Rows are points. To make a cloud, some directions were put in groups of two or more. Within a group, all points are equally far from the middle, so they leave a hole (a ring in 2 directions, a hollow ball in 3). The other directions are filled evenly. Then the cloud was stretched, turned, moved and blurred a little. Count the holes, and give their numbers of directions, smallest first.
In the rows, zero is written as 128.

Cloud (19 x 3):
[[121 113 218]
 [112  99 194]
 [117 173  84]
 [179 106 128]
 [155 189  91]
 [149  86 135]
 [133 169  56]
 [166 185  79]
 [118  78 124]
 [120  96 183]
 [ 95 152  89]
 [ 89 138  91]
 [ 78 112 116]
 [101  86 152]
 [100 131  67]
 [ 94  99  83]
 [168 181 171]
 [109  85 151]
 [103 104  59]]
Holes: 1 (2)

Cloud (26 x 4):
[[ 92 117 164  77]
 [ 86 178 185  84]
 [100 103  79  77]
 [146  96  73 105]
 [161 104  90 139]
 [133 191 111 140]
 [195 125 133 108]
 [101 169 159  72]
 [123  72 150 111]
 [129 135 107 198]
 [118 177 158  82]
 [182  89 100 149]
 [ 86 129 184  60]
 [102 114 178  59]
 [ 80 185 142 112]
 [ 70 185 175 131]
 [127 149 174 166]
 [171 144 130 135]
 [175 178 119  96]
 [ 83  80 130  76]
 [138 204 123 158]
 [ 72 111 134  59]
 [127 136 120 141]
 [134  61 145  99]
 [193 147  92 147]
 [206  69  91 104]]
Holes: 0

Cloud (29 x 4):
[[123  94  95  97]
 [104 170 217 128]
 [195 175 119 114]
 [174 158  58 111]
 [ 93 100 108  92]
 [131 153 154  64]
 [189 180 110 115]
 [108 149 117  66]
 [ 78 173 147 170]
 [139 108 171 149]
 [ 71 141  60 118]
 [132 142  99  61]
 [139 156 215 143]
 [158 185 156  79]
 [172 119  70 107]
 [199 136 136  95]
 [ 92 170 193 162]
 [131 163  70 154]
 [147 103 159  94]
 [161 149  68 144]
 [102  97 176 127]
 [159 158  66 141]
 [106 185 110 158]
 [149 162  88 158]
 [146 137  46  86]
 [ 65 172 175 150]
 [180 168 122 144]
 [182 120 162 108]
 [178 182 137 135]]
Holes: 1 (4)

Cloud (54 x 6):
[[164 123 147 156 187 159]
 [152 184 140 175 165 141]
 [ 47 195 136 143 135  82]
 [122 177  62 136 131 123]
 [122 129 170 110 129 107]
 [105 124 151 159 137  48]
 [ 64 187 137 160 146  60]
 [118 141  94 125 233 123]
 [141 182 108 114 192 177]
 [ 60 167 124 143  87  46]
 [153 168  95 108 195 161]
 [125 122 144 125 197  90]
 [204 141 117 178 135 167]
 [127 119 114 189  58 136]
 [120 135 159  95 122  98]
 [ 72 132 132 178  94 109]
 [110 175 128 147  98  34]
 [154 129 133 104  91  70]
 [ 98 106 140 106 139 127]
 [ 52 173 115 148 186  61]
 [144 143 115 195 126 188]
 [162 156 104 157 118 220]
 [217 118 106 154 116 152]
 [ 84 158 133 133  45 134]
 [142 125  93 199 112 137]
 [182 136  96 124 193 172]
 [ 96 144 130 107 181  48]
 [138 112 117 117  70 183]
 [120 152 105 120 102  33]
 [159 185 135 158 163 182]
 [105 157  93 131 215 170]
 [165 173 128 147 127  68]
 [103 136 126 103  65 147]
 [112 141  89 171 124 189]
 [114 157  96 155  54  75]
 [167 131 122 178  41 164]
 [120 184 157 169 163 132]
 [165 136  74 178 148 110]
 [155 147  65 117 145 116]
 [ 77 139 152 173  87 120]
 [113 127 124 200 140 123]
 [ 90 146 105 190 163 129]
 [101 136 116 129 200 176]
 [ 93 156 138 158  37  94]
 [106 162 104 117 223  73]
 [153 184 101 127 145 197]
 [124 178  70 152 190  92]
 [ 71 167 122  90 113  94]
 [113 171 102  99 159  53]
 [169  88  97 135  84  98]
 [ 97 115  86 170  91 110]
 [115 117  85 121  81  73]
 [148  98 155 170  59 129]
 [162 127 111 190  59 158]]
Holes: 2 (3, 3)

Cloud (56 x 6):
[[ 90 208 100 193 139 139]
 [147 147  47 129 134 114]
 [163 172 172 175 136  94]
 [202 139 136 142 157 129]
 [147 118 192 182 126  94]
 [123 155 153  52 126  85]
 [181 191 138 153 145 101]
 [190  83 142 139 117 106]
 [157  89 131 178  97 132]
 [169 126 148 146 117  43]
 [138 114  81 208 187 150]
 [134 153 103 162 202 162]
 [138 142  96 201 205 138]
 [157 139 185  59 126  84]
 [164 101 162 140  93  66]
 [129 189  71 141 119  62]
 [172 132 161 133 132 156]
 [138 142 159  45 131  95]
 [200 108 129 172 143 129]
 [103 188  52 180 138 102]
 [144 206 127 119  92  67]
 [143 130 146 128 174  60]
 [135 154 127 235 178 140]
 [118 141 108 219 179 106]
 [147 198  83 200  89 127]
 [161 132 151 186 103  61]
 [100 190  59 219 124 147]
 [ 90 142 170 134 117 151]
 [170 152 106 154 189  78]
 [207 137 120 157 163 109]
 [139 169 123 110  77  50]
 [158 104 125 214 162 166]
 [113 139 112  64 114 106]
 [147 214  98 115 134  83]
 [164 125 155 123 150  45]
 [101 147 147  68 139 109]
 [155 133 204 106 113 105]
 [144 107 152 157  73  87]
 [132 109 137 128 156  59]
 [104 152  88 125 143 167]
 [111 150  95 139 124  57]
 [155 134  55 173 173 105]
 [122 182 130  79 104  61]
 [114 155 139 205 185 120]
 [183 118 174  83 135 120]
 [128  78 136 151 181 149]
 [186 132 104 128 193 115]
 [126 151  88 157 139  55]
 [168 162  94 126  87 128]
 [ 77 163 132 174  87 116]
 [114  99 135 139 155  77]
 [159 128  52 145 148 107]
 [205 106 112 142 149 107]
 [193  82 156 127 129 107]
 [131 153 184 193 141 112]
 [126 170 146 219 167 135]]
Holes: 3 (2, 2, 2)
